Every row gives one point. Before rounding, the points of a table are all equally far from one centre. They may lie mostly on one side of it. Write the centre, to within rounding.
In the rows, zero is written as 128.

Points (9 x 2):
[[116 186]
 [117 186]
 [ 97 184]
 [ 91 181]
 [110 186]
 [ 99 185]
 [ 71 135]
 [141 174]
 [151 159]]
Centre: [111 145]

Points (7 x 3):
[[ 83 108 184]
 [ 70 125 160]
 [137 178 165]
 [108 136 201]
 [ 91 124 193]
 [120 120 207]
 [ 93 151 184]]
Centre: [130 120 146]

Points (11 x 6):
[[169 159 175 150 173 127]
 [159 140 140 180 135 177]
 [135 151 136 177 127 151]
 [168 120 191 108 203 189]
 [158 120 155 106 220 158]
 [173 105 140 160 149 203]
 [138 152 162 157 204 132]
 [112 109 157 148 209 206]
 [166 133 168 168 199 179]
 [151 109 187 107 217 146]
 [173 116 139 131 103 173]]
Centre: [128 119 164 127 156 164]

Points (15 x 9):
[[134  68 129 227 164 117 137 172 152]
 [ 77 138  96 221 112  76 112 172 150]
 [136  99 112 146 118  75 158 125  97]
 [ 83  78 122 228 153 112 152 174 108]
 [122  76  78 180 166  83 169 126 118]
 [130 114  82 163 156  84 182 162 147]
 [124 102  62 192 156 147 171 148 137]
 [103  78 123 247 109  88 132 147 127]
 [131  62 106 240 130 116 119 138 151]
 [123  94  68 158 178 108 143 111 108]
 [120 109 123 202 129  45 111 161 104]
 [ 85 146 141 214  96  95 149 174 121]
 [102  91  51 171 151  90 123 113 114]
 [ 76 133 151 232 156  93 163 150 157]
 [123  52 149 201 159 124 135 141 109]]
Centre: [110 118 118 187 140 112 128 136 136]

Points (18 x 11):
[[132 162 139 217 120 127 122 121 186  67 150]
 [150 105 194 209 159 137 100 108 118  73 144]
 [133 198 148 186 129  77 164  90 104  75 158]
 [160 180 136 159  68  81 132  78 139  66 144]
 [158 151 113 128 139  81 155 100 140 159 165]
 [ 86 172 150 249 116  93 152 102 110  72 155]
 [119 161 175 140  85  63 148 166  83  73  98]
 [109 180 128 164 170 104 140 118 113  56 115]
 [135 185 107 202 127  57 154  89 151 120 150]
 [ 63 208 185 202 124 112 122 146 131 109 183]
 [145 126 213 144  97  19 120 156 138 100 123]
 [123 187 185 178  99 122 142 143 145  48 160]
 [157 168 108 182 130  89 157 125 109 107  91]
 [100 183 108 160 136  94 111  57  85  84 162]
 [101 120 116 185 137  96 177  55  95 142 105]
 [163 175 181 194 143  99 161 131  99  98 159]
 [ 65 201 127 143 108 121 164  87 153 104 117]
 [153 172 172 228 110  99 121 109  86  88 101]]
Centre: [ 97 128 160 166 107  92 113 114 127 118 139]

Points (20 x 14):
[[149 137 154 118 129 224  84 136 150 181 136 142  72 166]
 [152  70 166 129 149 163  45  98 198 151 190 153  94 114]
 [165  94  95  38 143 152  39  80 176 169 137 129  97 165]
 [117 135 158 145 105 187  73 138 178 185 101 111 162 195]
 [155 145 140  78 160 184  84  77 141 191 205 150 138 109]
 [176 126 198 103 114 142  90 132 144 162 198  78 155 187]
 [166 146 170 139 130 174  93  97 175 216 130 102 102 159]
 [182 112 114  71 140 133  96 114 226 157 117 117 121 153]
 [182  42 172  83 103  90  65 105 173 176 107 115 112 183]
 [191 128 129 108 138 110  96 128 202 175 149 113 186 115]
 [171  84 101  67 122 197  11 134 118 191 141 113 150 146]
 [142 126 153  57 110 181  87 159 162 172 110  87 122 197]
 [188 125 135 112 132 193  65 160 124 191 169  90 130 113]
 [170 190 159 112  92 152  94 167  90 132 144 151 147 194]
 [191 154 130  64 111 197 112 118 151 197 179 176 115 145]
 [182  87 132 101 171 154 105  83 152 159 189 103 109 151]
 [184 143 115 104 130 154  80 137 186 100 138 101  91 128]
 [180 131 168 116  84 195  96 149 205 205 149 134 145 138]
 [188 154 158  79 155 163  82 158 197 141 160 128 125 184]
 [164 148 145  94 167 206 101 105 170 154 166 122 163 176]]
Centre: [152 114 155  98 105 141  66 111 135 152 135 154 138 144]

Points (27 x 20):
[[159 112 156 157 143  92  81 135 162 130 114 102 178 133 132 135 149 128
  160 175]
 [143 192 166 129 173  70 124 112 126 164  99 105 158 153 174 184 128  85
  143 153]
 [162 161 135 175 222  77 109 150  78 186 114 107 168 127 107 142 109 187
  156 187]
 [160 172 145 150 226  90  95 112 131 180 130  66 208 173 114 150 108 109
  171 129]
 [182 214 149 149 205 120  91 100 109 153 163  86 176 163 159 140 105 165
  175 154]
 [144 145 148 152 205 116  94 128  94 186  73 123 197 167 187 151 156 165
  150 170]
 [151 119 165 146 153  94  50 150  92 160 113  80 117 187 132 120 104 137
  131 125]
 [131 134 175 149 195  93 135 163 148 109 153  85 148 158 144 107 129 153
  170 124]
 [161 130 138 151 180 118 120 138  79 119 131  57 143 199 158 147  93 113
  159 184]
 [154 191 194 175 198 142 120 165 135 195 114 109 191 156 188 167 117 105
  195 136]
 [141 105 173 162 160 108 124 148 131 196 115  79 169 155 108 169  99 159
  189 153]
 [112 146 185 210 147 131 122 102  78 174  86 101 175 132 114  85 145  65
  152 119]
 [182 170 172 136 189 128  90 127 115 165  97  84 203 183 132 114  83 163
  174 104]
 [184 170 190 147 202 116  90 133 141 191 104  71 146 157 111 169 120 143
  151 159]
 [168 156 193 169 202 136 130 160 122 161 146  40 166 163 135 160  76 147
  174 126]
 [131 133 145 185 192 131 163  91 156 181 130  82 153 165 132 106  89 104
  168 163]
 [179 123 144 140 187 114 102 170  97 178 133 102 185 167 195 142  80 110
  104  79]
 [132 142 199 100 183 112  97 161 136 161  94  84 132 123 159 140  76 138
  155 130]
 [148 147 196 139 162 100  71 134  94 148  62  95 117 167 129 133 142 120
  173 122]
 [148 128 172 161 177 102 140 111 143 192 145 122 121 176 162 183 131 118
  167 117]
 [176 168 139 138 207 129 122 173 106 194 129  97 210 165 108 126 171 164
  123 104]
 [166 139 163 137 223 130  82 142 111 149  97  77 177 150 142 193 108 153
  202 111]
 [214 132 173 125 163 129 101 101  95 107 130  96 127 124 118 106  98 130
  143 132]
 [126 193 139 195 206  96  85 150 156 190 117  88 169 133 148 183  83 147
  184 113]
 [184 169 174 147 174 116  93 123 165 148  77 109 167 139 145 175 104 169
  162 134]
 [182 149 160 126 153 142 111 110 129 197 106 131 125 153 100 158 155 110
  194 151]
 [ 82 157 166 197 249 108 124 149 107 157 109 111 160 136 144 185  92 140
  149 144]]
Centre: [144 159 131 167 174 137 114 140  94 161 121 105 158 123 141 135 119 119
 148 125]

Points (27 x 24):
[[105 101 160  79 107 116 113 115 117  58 149 110 214 108 119 138 103  80
  128 107 198 159 120 100]
 [152 119 129  69  57 195 174  86 140  70 119 139 185 123 108 132 128 108
  112 175 152 147 150 138]
 [ 95 139  73  73  65 136 125 110 144  89 164 139 158  63 134 142  54 102
  110 155 135 195 108 136]
 [139 127  91 101 126  94 156 100 100  79 165 184 159  76 151  65  97 112
   90 183 130 201 167 160]
 [113 104 120 100 104  93 145 108 142  71 123 217 218 129 158  95 105 104
  129  75 155 203 118 122]
 [180 108 122  49  68 100 150 129 145  92 106 156 168 106 134 160  75  70
  109 192 169 185 134 172]
 [108 107 136 121 109 178 166 134 157 113 101 147 249  72 127 134  68 101
  142 142 153 194 154 141]
 [184  91 130  51 125 140 165 151 119  79 159  93 166 135  95 136 132  88
  126 203 128 153 145 147]
 [143 143 116  70  57  97 182 137  91  97  89 168 144  76  89 150  79  87
  104 186 143 200 126 150]
 [146 106 111  66  20 105 144 167 102  85 138 155 182 148 140 134 104  63
  120 148 146 118 122 138]
 [132 126  79  80 117 176 156 177 109  66 177 146 173  81 158 134 112  69
  152 145 199 123 121 120]
 [206 174  93  95  71 150 174 156 205  94 136 144 164 120 136 126 113  79
  141 141 147 123 129 137]
 [133  63 126  49  81 113 156 129 164  53 109 108 148 105  93 115  84  55
  136 103 140 182 165 113]
 [135  97  89  76  72 140 164 150 157  47 120 146 155  58 152 118  95  99
  158 180 200 177 150 139]
 [105 129 116  57  79 158 131 137 138  66 119 156 179 148 104 113  99  91
  158 145 206 200 153 164]
 [112  91 110 112 116 159 145 184 140  64 137 142 170 139 106 133 133  99
  134 166 212 177 118 169]
 [ 97  67 164  97 131 128 136 203 151  92  77 177 148 130 123 107  43 132
  120 160 130 223 183 121]
 [149 118 124 121 106  93 126 126 104  76 181 149 203 103 134 155  42  98
  116 144 189 130 106  89]
 [170 105 135  94 102 104 137 110 158  66 184 157 174  58 107 157 164 108
  122 155 177 178 145 111]
 [134 125 117  98 121 134 136  88 142  87 139 147 178 138 112  80 108  73
  122 201 214 174 137 134]
 [105 135  75  85 119 120 146 108 149  58 118 113 167 186 163 131 119  93
  162 182 157 178 112  83]
 [145 115  90 125  94 183 140 119 121  59 104 166 185 143 136 169  91  48
  120 191 124 142 140  55]
 [140 102 126  84  83 175 156 172 170  70 138 175 219 111 137 110  80  85
  123 185 132 150 126 153]
 [100 132  83  94  78 126 102 160 155  91 160 183 205 135 152  95  59 106
  147 154 166 137 152 149]
 [ 72 117 111 117 101 170 156 118  89  67 160 181 156 111 165 146  99  66
  100 180 134 173 101 131]
 [150 109 168  67 101 174 130 147 141  94 158 145 237 144 205 106 106  88
  116 155 117 179 125 133]
 [120 128 159  57  78 169 131 132 112  39  95 181 156  63 151 107  96  55
  127 175 127 153 161 128]]
Centre: [149 125 122 102 118 133 137 149 121 115 116 149 143 116 145 127 105 111
 124 129 134 173 150 101]

Points (28 x 24):
[[ 79 151 164 168 180 163 145 122  84 102  48 125 112  87  71 172  99 152
   96 139 143 102  24 134]
 [ 87 132 152 131 164 187 153 143 151 131  56 137  65 107  62 113 138 194
  119 119 200 137  22 136]
 [138  97 110 129 177 157 148 131  95 145  33 142 128  57  58 155 100 117
   65 112 176 138  70 129]
 [ 70 138 143 150 164 172 123 131  94 179  56 107  77  80  70 152 124 129
  100 168 169 145  59 109]
 [106 150 148 121 158 203 132 130  93 120  27 136  96  74  22 150 116 131
   83 137 191 162  77 133]
 [ 40 154 157 127 162 168 159 155 100 153  75 152 137  60  52 136 109 140
  122 162 173 152  66 127]
 [ 89 171 146 100 143 157 148 136 106 136  34 112 112 105  20 130 132 165
   93 148 177 145  40 155]
 [ 93 121 107 122 160 143 133 126 117 135  66 129  81  44  54 185 119 127
   94 147 196 123  42 155]
 [ 92 120 164 109 177 160 134 112 102 165  42 167  85  76  96 135 126 129
  100 160 179 133  61 118]
 [ 92 121 152  98 191 162 149 141 102 151  56 143  98 117  78 120  97 107
   72 104 204 166  84  97]
 [ 54 130 176 144 159 162 143 160 103 177  75 143 112  61  78 135 118 153
  110 147 167 155  56 172]
 [101 167 119 127 168 172 118 126 101 143  71 152  97  95  24  91  87 146
  103 182 149 153  40 161]
 [ 92 164 146 131 137 183 166 150 103 159  35 134  86  55  62 134 146 125
  107 120 171 134  53 110]
 [151 163 134 109 188 197 133 112 128 142  69 134 113  71  58 123 115 137
  132 158 218 139  69  81]
 [112 146 144  90 159 134 156 145 100 165 100 160 127 114  57 121 157 128
  129 181 173 151  43 145]
 [ 88 148 148 111 152 181 158 136 129 174  82 118  77  59  57 177 111 149
  119  98 189 104  38 132]
 [107 121 117 107 163 144 173 121  94 149  15 125 101  87  60 132 140 135
  116  91 205 146  45 147]
 [ 72 157 172 140 155 165 146 140  97 149  77 170  82  90  51 132 133 107
  118 153 199 163  59 148]
 [110 175 134 101 138 171 132 130  96 117  35 104 101  75  28 137 139 166
  103 101 173 124  34 136]
 [101 147 149 118 213 161 131 124  87 145  51 153  97  95  66 132 112 185
   91 179 197 155  83 126]
 [ 88 158 141 110 136 191 151 152 108 154  58 139  92  56  51 147 107 120
   81 174 180 127  71 122]
 [ 86 149 154 143 136 159 105 127 119 149  94 163  93 109  43 174 113 129
  102 211 149 154  66 131]
 [ 66 144 130 112 185 166 144 124 123 171  63 151  91  75  60 122 101 139
  107 119 192 166  34 144]
 [ 65 148 122 130 169 156 199 135  69 149  68 139  88 108  37 165 109 161
  127 188 162 140  72 172]
 [ 82 170 148 112 150 169 136 177 109 159  66 109 101  78  35 156 120 140
  101 126 175 154  52  98]
 [ 99 173 143 129 114 179 144  95  96 158  45 129  99 123  33 166 140 148
   75 159 135 133  71 123]
 [105 180 123 106 167 167 106 145  95 140  29 163 109 105  58 130  99  86
  121 135 187 153  52 133]
 [103 119 115 114 133 186 187 140  95 167  65 139 115  96  62 154 157 143
   57 124 164 136  63 128]]
Centre: [117 139 119 136 148 158 143 130 134 108  90 120 108 117  91 135 105 147
 140 120 146 133 123 150]

Points (30 x 24):
[[117 133 148  94 108  78 145 134 131  29 103 119 135 111 135 182 101  85
  160 139 167 127  90 148]
 [142 130 146 127 116  86 142 176 133  37 144  98 126 100 141 198 110 103
  182 138 169 108 111 158]
 [121 187 123 105  97  88  82 140 105  37 115  95 152  76 167 109 115  72
  158 158 178  99  86 117]
 [123 125 129  63  81  90 131 162 118  31 159 104 126 152 152 144 100  54
  175 109 138 108 106  96]
 [117 154 118 109  72 104 155 126 148  33  99  77 140  89 126 150 122  91
  196 134 128  82  94 104]
 [ 99 135 128 106 117  59 152 125 141  19 128 100 131  99 159 183 105  81
  145 145 157 110  89 151]
 [141 137 155  83 129 106 123 164 127  24 133  97  98 108 162 137 105 110
  177 157 159  86  91 137]
 [115 175 148 101  97  77 114 152 152  16 114 108 114 117 126 167 109  69
  155 143 150 110 125 145]
 [121 180 135  67  81  73 114 139 153  18 140  98 156  91 136 146 139  71
  158 111 163 114 128 135]
 [155 155 147  79  90  94  96 123 102  37 135 115 110 105 173 163 128  87
  209 137 126 147  92 107]
 [ 82 184 126  75 103  92 134 178 173  48 168  96 108  85 172 169 109  93
  139 147 144 112 106  96]
 [116 155 124  98  80 107 157 108 103  34  99  84 129  82 128 163 134  64
  125 129 157 109  83 126]
 [108 103 135  97 114  70 115 159 113  38 142  74 106 123 157 152  93  88
  141 140 154 157  99 108]
 [127 145 140  92  72  79  98 154 127  44 120  76 119 105 167 127 151  85
  160  85 152 159 109 143]
 [112 153 130  85 104  82 162 159 127  38 129  85 125  84 106 192 125  93
  170 145 153 143 108  97]
 [115 144 129 136  84  95 110 148 176  41 137  94 137  64 126 146 115 102
  135 129 187 106  95 142]
 [139 174 112 129  95  45 145 108 120  49 150 114 108  98 155 202 108  74
  163 105 201 105 106  95]
 [145 186 106  81  62  83 162 151 116  75 109  87 133 100 112 146  91  98
  161 162 198 130 106 121]
 [ 81 153 117 118 108  50 110 141 142  47 147 147 124  83 171 146 107  82
  213 126 172 122  86 139]
 [106 140 115 100  94 112 144 156 139  39 150 125 109  72 150 159 138  48
  161 132 170 127  76 107]
 [115 142 150  90 118  63 115 134 168  14 155 105 122 102 130 166 111 128
  172 139 136 126  90 146]
 [105 138 106  49  88  36 132 131 100  43 153 107 144  77 130 136 138  93
  171 153 104 126  87 142]
 [126 118 142 111  89  62 153 144 159  50 125 110 129  92 143 178 121  75
  187 144 175 104 102 129]
 [ 80 152 154 100  74 104 153 149 136  54 138  90  99  84 109 170 124  96
  185 130 179 120 100 132]
 [ 89 138 120  89 118  69 125 178 113  50  90  95 145  96 126 136 151  84
  170 135 171 132  82 159]
 [101 175 118  63  85  69 115 145 135  51 150 111 103  58 150 164 117  77
  166 144 174 105  93 111]
 [ 90 138 131 104 129  80 132 105 146  32 150  90 155  84 148 204 104  82
  162 132 155  92  84 125]
 [ 93 146 140 101 127  83 159 170 148  57 126  85 136  94 129 152 114  90
  205 146 194  79 137 104]
 [118 168 148  95  68  77 178 156 110  54 139 109 138  76 129 194 143  77
  184 133 160 107 123 139]
 [120 144 131  94 113  80 130 128  98   7 144 115 118 116 155 165 132  62
  164 185 159 130 109  78]]
Centre: [114 164 100 120 120  99 126 119 111 115 158 123 137 140 144 137 149 124
 147 133 138 104 126 119]

Points (27 x 24):
[[109 102 156 132 132 119 153 135  98 141 120 160 157 157 235 146  72 130
   66 191  84  95 115 141]
 [113 148 119 162 124 105 139 152 127 108 104 143 193 117 129 101  88 101
   67 209 131  83 118 138]
 [186 142 193 185 144 122 184 135  99  81 120 117 142 151 161  93 115  90
   72 202 127  73  93 139]
 [153 165 143 164 107 112 108 111 131 128 125  95  97 123 143 126 109 111
  104 208  75   9 139 148]
 [148 123 137 197  72 101 166  92  98  96 107 166 147 161 179 104  88 110
   96 226 147  77 147 151]
 [120 135 143 173 141  92 166  81 161 113 124 113 135 157 179 175  59 150
  101 202 146 109 107 173]
 [143 124 112 151  67 124 169 112 112 120  89 123 175 181 157 132 127 139
   54 196 126  71 128 167]
 [143 113 130 174  85 133 170 116 107 112 166 115 103 142 174 131  90 122
  114 231 117  37 121 169]
 [133 135  87 179 106 111 163 122 105 114 112 127 134 135 196  88 110 106
  112 180 145  56 119 184]
 [128 155 133 140  91 130 192 129  90  92  69 141  95 163 175 110 138 129
   68 176 149  98 146 158]
 [164 132 117 130 105 115 160  66  91 105 124 116 132 145 169 125  43 154
   83 172  74  71 160 172]
 [170 142 106 143  95 101 180  91 107 136  98 125 177 157 185  73  72 129
   99 212 137  98 174 176]
 [169 105 160 154 136 124 165 114 130  91 101 187 161 158 160 101 110 137
  118 222 152  76 144 192]
 [142 127 167 180 111 121 183 106 145  65 107 136 152 171 183 105  86 120
  100 222 124  44 159 146]
 [166 129 105 157  72  95 174  80 140 148  86 166 135 169 142  91 104 112
   82 139 150  79 155 181]
 [113 119 121 149 117 138 154 152 117  71 126 116 148 140 151  80 109 115
   58 212 145  79 157 119]
 [161 130  90 149 102 126 184 114 110 125 101 143 140 171 187 112  73 152
  101 213 108  74 160 204]
 [146 106 124 152 160 155 149 109 120 136  73  97 128 141 170  93 126 126
   69 218  97  82 137 175]
 [150 143 156 119 139  96 184 110 106 133 125  83 122 150 162 106 129 113
   79 216  67  53 142 165]
 [118 128 111 164 135 120 179 114  89 173 140 135 159 146 174 100  91 136
   85 218 108  49 157 141]
 [136 149 179 104 125 116 171  62 121 118  84 112 130 150 148 122  92 133
  135 196  91  96 123 197]
 [146 156 116 180 107 141 138  92 131  89 125 117 125 159 156  93  75  91
   95 249 131  77 121 137]
 [133 126  92 120 134 123 159 122 111 189 137 148 147 125 116 113  79 104
   59 184 118  74 110 147]
 [133 175 133 144  98 131 156 117 100 113  91 117 139 184 177 142 121  75
   77 140 116  40 133 178]
 [145 127 131 166 131 155 189 134 108 127 102  99 178 128 184 129  88 110
   84 206 140  54 133 188]
 [139 127 149 179  91 113 178  79  96  63 135 152 105 193 145 125 117 139
   86 191 108  85 150 132]
 [121 127 147 148  81 107 159 100 124  83  99 171 184 190 154  92  87  99
   69 190 119  98 143 130]]
Centre: [172 129 156 149 115 118 140 143 130 142 116 124 125 156 157 133  90 119
 120 164 120 107 150 124]

Points (30 x 24):
[[115  90  92  41 179 186 109 187  71 137 154 163 114 127  68 201 154 129
  129 100 145 149  70 151]
 [144  76 146  98 200 201 163 139  70  46 171 180 134 120 104 156  83 126
  144 132 132 118  32 155]
 [121 130 165  95 196 140 159 119  47 106 189 179 155 123  79 142 143 120
  157 108 119 111  59 138]
 [105  79 155  36 161 157 146 138 133  78 186 146 134 107 111 199 130  72
  131 117 150 108  46 166]
 [122  92 172  95 168 184 135  91  62 111 190 166 126 183  68 162 134 126
  155 118 149 138  87 161]
 [142 139 155 101 164 155 131 126  78  89 203 177 156 100  77 191 149 135
  132  97 147 100  97 160]
 [106  61 144  62 175 206 144 162  78 114 155 207 164 118 108 198 102 118
  156 117 129 118  58 175]
 [ 76  96 140 114 182 192 156 126  39  90 171 194 125 119 105 191 138 126
  132  83 148 117  78 203]
 [127  88 128 111 204 167 142 135  65  93 205 175 149 113 104 216 140 138
  136 113 166 132  50 124]
 [108  96 141 107 201 173 144 171  69 102 170 149 142 108 111 158 110 109
  131  68 106 153   9 122]
 [109  96 113 100 154 198 137 174  78  88 196 175 121 162  62 168 107 170
  172 107 112  96  66 135]
 [127  95 142  47 225 178 146 127  62 105 184 148 160 122  99 178 124 102
  104 122 129  81  70 172]
 [189  99 171  88 137 169 125 181  93 130 168 157 118 124 114 173 114 146
  148  89 178 122  69 128]
 [143  72 147 100 155 185 165 185  90 144 183 194 131 101 111 179 139 122
  142  89 130  84  72 100]
 [144  97 134 108 221 220 136 122  85 103 183 174 168 112 118 167 123 127
  119 118 143 162  59 157]
 [138  94 138  73 180 158 162 129  75 115 169 184 140 121  41 166 105 157
  150 114 135 152  55 153]
 [ 81 138 143  62 183 191 138 139  60 118 161 141  65 121  93 172 147 124
  112 106 153 106  47 164]
 [121 100  95  81 188 191 176 161  68  94 191 132 131  94 112 171 142 120
  129  69 126 115  36 120]
 [110  77 164  22 111 187 125 136  81 130 170 167 139 141 105 153 143 126
  133  94 153  97 104 183]
 [ 87 123 137  76 189 176 132 108  32  82 197 179 146 121 130 187  92 159
  126  96 142 128  52 132]
 [149  86 156  85 191 170 117 152 128  74 201 141 150 146 149 158 161  89
  151  91  85 144  54 180]
 [155  89 123  72 168 147 169 115  59  40 182 148 168 129 102 203 144 103
  148  87 143 140  84 126]
 [118  91 166  91 154 130 124 148  57  83 207 181 187 119 102 193 135 147
  119 104 105 116  69 135]
 [145  93 158  71 188 177 166 163 115  97 167 145 106  95  73 166 130 158
  112  83 146 169  91 140]
 [131  79 155 112 144 145 160 137  80  87 205 169 151 130 103 129 118  81
   89  78 148 150  56 145]
 [131 101 199  47 156 157 134 129  76 106 177 147 138 129  88 155 119 151
  171  84 157 112  90 131]
 [101 105 143  99 160 141 161 106  60 104 214 189 133 110  96 169 105 121
  140  73 154 116  53 168]
 [135  96 107 117 197 131  67 131 108 118 188 183 160 127  60 201 164 122
  113 102 145 104  49 147]
 [117  92  80  76 176 188 115 170  70 113 154 158 131 117  88 249 122 147
  109 149 130 125  70 193]
 [100 146 146  81 167 188 104 157 113 114 172 169 133  85 113 224 133 117
  143 139 156  98  56 135]]
Centre: [113  81  97 106 162 134 114 120 106  99 116 154 111 131 143 150 119 127
 129 121 116 113 104 136]

Points (31 x 24):
[[151 155 179 169 129  74 203 164 126 121 168 118  26 107  91 162  76 112
  132 113 169 191 132 129]
 [157 178 147 147 115  78 167 153 108  79 143  92  60  55 119 160  99  88
  127  70 154 198 136 131]
 [127 119 125  93  78 124 199 233 124 102 145 137  52 104 102 115 121  99
   77 109 187 158 152 139]
 [130 186 165 119 141  73 215 204  97 109 165  62  56  63  77 124 122  92
  106 108 168 177 116 103]
 [113 170 158 118 131 109 196 188 118  70 172 103  31  96  84 177 121  96
  105 102 181 180 152 137]
 [134 131 150 120 105 101 198 168 160 110 179 110  79   7 117 136  94  85
   79 130 177 149 127 111]
 [ 61 152 162 119 147  79 223 177 128  57 145  76  47  52 111 140  96  95
  106 109 176 157 144 105]
 [129 145 171 131 119  75 190 187 140  77 158 113  57  64 100 134  89  83
  167 158 192 138 110  87]
 [138 174 170 145 131 107 219 182 170  89 140 122  44 103 111  97 128 110
  134 123 205 166 111  94]
 [132 172 181 135  95 108 192 168 130 106 129 122  71  80 113 149 119 104
  136  94 182 152 113  66]
 [126 168 132  93 128 116 163 141 129  86 133  77  58  72  83 134 129  80
  102  67 213 171 122  99]
 [105 127 192 146 137  94 175 133  94 112 144  82  51  37  82 107 127  92
  150 111 202 188  99 128]
 [101 161 144 114 141 108 188 147  99  89 151 102  39  51  83 145 114 118
  137  75 150 161 180  93]
 [ 77 159 159 151 102 118 175 133 136  59 182  89  56  92 121 145 126  85
   88 135 179 144 137 118]
 [143 138 175 120 162 144 169 157 104  92 156 137  32  75  86 138 140  87
  101  75 194 114 105 127]
 [152 132 153 153 129 116 183 152 150  68 143 114  79  73  76 158  99 100
  132  83 196 168  79  85]
 [150 173 151 121 114 115 185 160 112  65 150  88  63  69 110 138  86  96
   95  95 192 120 120  82]
 [104 153 165 117 132 118 223 151  85  90 156  90  29  63  92 136 121  66
  122  97 181 120 109 106]
 [ 86 183 171 131 114 130 152 171  81  97 139 145  47  62  85 148 107  84
  109 106 169 173 141 113]
 [140 122 206 104 127 127 210 167  80  76 144 137  42  81  68 150 103  98
  121 109 184 148 110 131]
 [137 181 122 118 127 106 201 165  90 110 149  74  63  46 104 105 126  92
  118  95 183 148 129  68]
 [ 81 122 146 151 104  99 172 204 105  73 168  99  31  74 133 109 112  68
  120 139 198 159 125 155]
 [155 164 126 144 134 109 196 191 108 136 162 100  29 103 105 158 160 104
  110 113 185 145 105  99]
 [125 149 141 120 147 118 192 163 127  95 138 114  93  80  92 136 140  93
  101  60 223 183 141  71]
 [117 169 157 144 114  84 213 169  92 120 120 121  55  33 152 128 116  72
  119 107 199 165  99 116]
 [155 142 154 106 163 105 186 197 145 119 132  91  22 102 141 134 105 113
   85  71 191 192 143 125]
 [141 139 158 152 158  76 188 158 133  88 157  84  43  70 143 151 105  90
  150  86 179 150 112  77]
 [106 165 197 144 164 125 190 143 103 127 177 122  56  79  92 143 104 102
  116  98 172 154 115  70]
 [115 123 160 141 142  90 184 157 109 109 126 107  31  62 106 132  89 143
  131  51 123 155 131  82]
 [ 87 159 159 150 130 124 189 164  89 140 155 113  58  59 102 167  98 108
   91  99 198 167 142  91]
 [162 156 184 105 105  97 200 198 153 123 113 105 101  71 123 150 129 112
  118 103 174 188  80 102]]
Centre: [118 126 133 127 159  93 180 157 122 114 121 113 101 102 101 115 107  95
 110 128 147 149 126 149]
